Each row of a before or after table is a point. The points were changed in one or more steps. Then noise was added and the rows were shuffled. The steps act on how far a point lies along the listed directions, d1 being the first. Name the steps. A step turns or swaps two directions, mirrors them in a line or flattens them onto one, adds a multiple of one to another, or multiplies one. Angles are multiples of 10 degrees, from the lower direction toward the higher: turns from -170 to 170, lines from 10 to 170 but not 90. Use the fewest steps. Two steps may share a direction if one is a turn and the other turns, adds or multiplies; they go together, in the order done. Otherwise the lowest direction goes first.

Directions:
(1): -2 30 -41
(2): -2 41 30
(3): 50 3 0
Before (8 x 3):
8 -4 9

25 -9 21

13 30 -13

11 -17 28

40 -65 -15

44 20 -33

-29 2 17

0 -7 -76
After (8 x 3):
29 -24 6

-38 31 62

30 -24 40

-26 -16 16

-9 8 -35

-34 -4 -1

-10 -6 2

56 37 39
Steps: turn d1 and d3 by 100 degrees; multiply d2 by -1

Directions:
(1): 54 -12 -24 34 -2 -14
(2): 8 -28 -7 -46 -10 -44
(3): -1 17 -60 -25 0 25
(4): -32 17 -23 23 27 -44
Before (9 x 6):
2 5 7 -9 8 32

41 -22 -47 33 0 -15

13 40 -40 69 27 -18

-11 -15 73 15 2 -17

-1 -26 5 -16 3 -33

24 17 -40 33 32 -34

-4 6 -5 21 -10 22

26 37 -2 59 21 -24

-10 -16 38 -2 1 -37
After (9 x 6):
91 0 17 61 -18 42

71 -10 20 16 -5 13

43 -33 -11 34 -7 -13

-9 7 1 15 23 -3

-9 -17 -4 -47 -3 -8

86 21 -10 36 -15 32

-12 -2 -26 -56 -10 16

5 5 -6 35 -6 9

-11 19 -57 -37 5 36
Steps: add -0.7 times d2 to d1; turn d3 and d4 by 170 degrees

Directions:
(1): -17 23 9 -44 40 -3 23 -42
(2): 27 16 37 -34 21 6 -31 43
(3): 23 46 -7 9 -11 31 50 19
(4): -46 -25 11 8 24 52 9 22
(5): 6 -30 58 -8 -29 -11 37 -5
(6): 47 -42 -20 4 43 -1 23 3
Before (13 x 8):
51 66 -28 4 -28 -46 -6 -19

-34 -36 0 -3 -25 -14 -68 10

-18 33 -17 21 -10 7 12 -8

-24 -8 13 4 -36 3 63 -23

69 -71 -39 44 39 9 4 38

35 23 -22 13 0 4 -12 13

-20 -8 45 -8 -15 3 17 1

-23 19 -1 10 -3 28 23 6

-33 -28 -24 41 -23 10 -52 25

-5 10 -12 -5 22 29 21 16

-59 -6 -56 39 -25 -29 -7 -60

27 -43 1 48 -44 3 -23 25

11 6 -28 25 -26 7 -32 20
After (13 x 8):
18 -32 29 10 -27 10 29 9

-11 -84 -1 30 48 35 6 31

2 13 -73 31 -4 -5 0 -9

27 20 19 26 -45 37 51 22

35 2 34 0 -43 -21 62 -12

39 8 25 -36 -1 -4 66 -13

-21 -40 -25 21 -4 -25 65 -70

-9 1 -4 -6 -22 -24 -31 6

12 -4 -16 12 -13 -26 -25 -6

-3 -34 30 14 -8 11 -10 18

-65 37 61 19 -67 37 7 25

21 33 -33 1 20 -8 -2 3

11 -34 -7 33 -4 -23 -3 -12
Steps: turn d1 and d3 by 60 degrees; turn d3 and d5 by -140 degrees; turn d4 and d6 by -150 degrees

Directions:
(1): 19 9 -12 59 7 -24 38 44 11 -14 -30
(2): -35 -16 28 -33 -11 -26 5 48 -35 -39 -3
(3): 70 -28 13 -6 -6 17 14 13 -47 12 18
(4): -21 -62 -15 0 39 -35 31 -21 -3 26 6
(5): 7 -4 -30 26 25 -21 -65 -8 -42 -20 -13
(6): 1 11 -59 -31 -46 -15 18 -7 -22 17 -35
Before (9 x 11):
-16 -3 -26 -10 -15 -17 15 8 -11 -17 -18

-11 -29 13 11 -1 -30 -8 35 -43 -24 -13

36 -19 -15 4 -2 3 -1 -1 -24 4 -8

17 -2 -10 1 -7 11 -8 -8 -17 10 -7

-25 25 -2 24 6 -19 -17 50 2 -43 -32

1 -15 19 17 42 4 10 -17 23 12 16

6 -17 -12 6 15 3 -26 -12 -5 19 -7

-38 33 -16 -18 -15 3 -6 -10 7 2 -17

14 15 -6 -1 -25 8 -28 28 -10 -9 1
After (9 x 11):
-72 -10 40 -31 10 -31 -22 70 -25 -65 -8

29 1 -35 23 4 15 -31 -24 6 30 -17

40 -24 -17 10 9 5 -9 -17 -18 9 0

-47 -1 8 3 26 -10 14 -6 25 6 2

-50 -40 41 -48 -31 -53 -16 81 -95 -72 -16

-45 -35 6 -25 2 -29 16 24 -27 -32 1

38 55 -28 6 -19 33 0 -30 25 23 -15

28 -11 -12 23 17 10 -7 -20 -7 20 2

-7 -28 27 6 20 -10 -25 31 -12 -17 21
Steps: multiply d1 by 0; multiply d2 by 3; add 0.3 times d3 to d5; swap d4 and d6
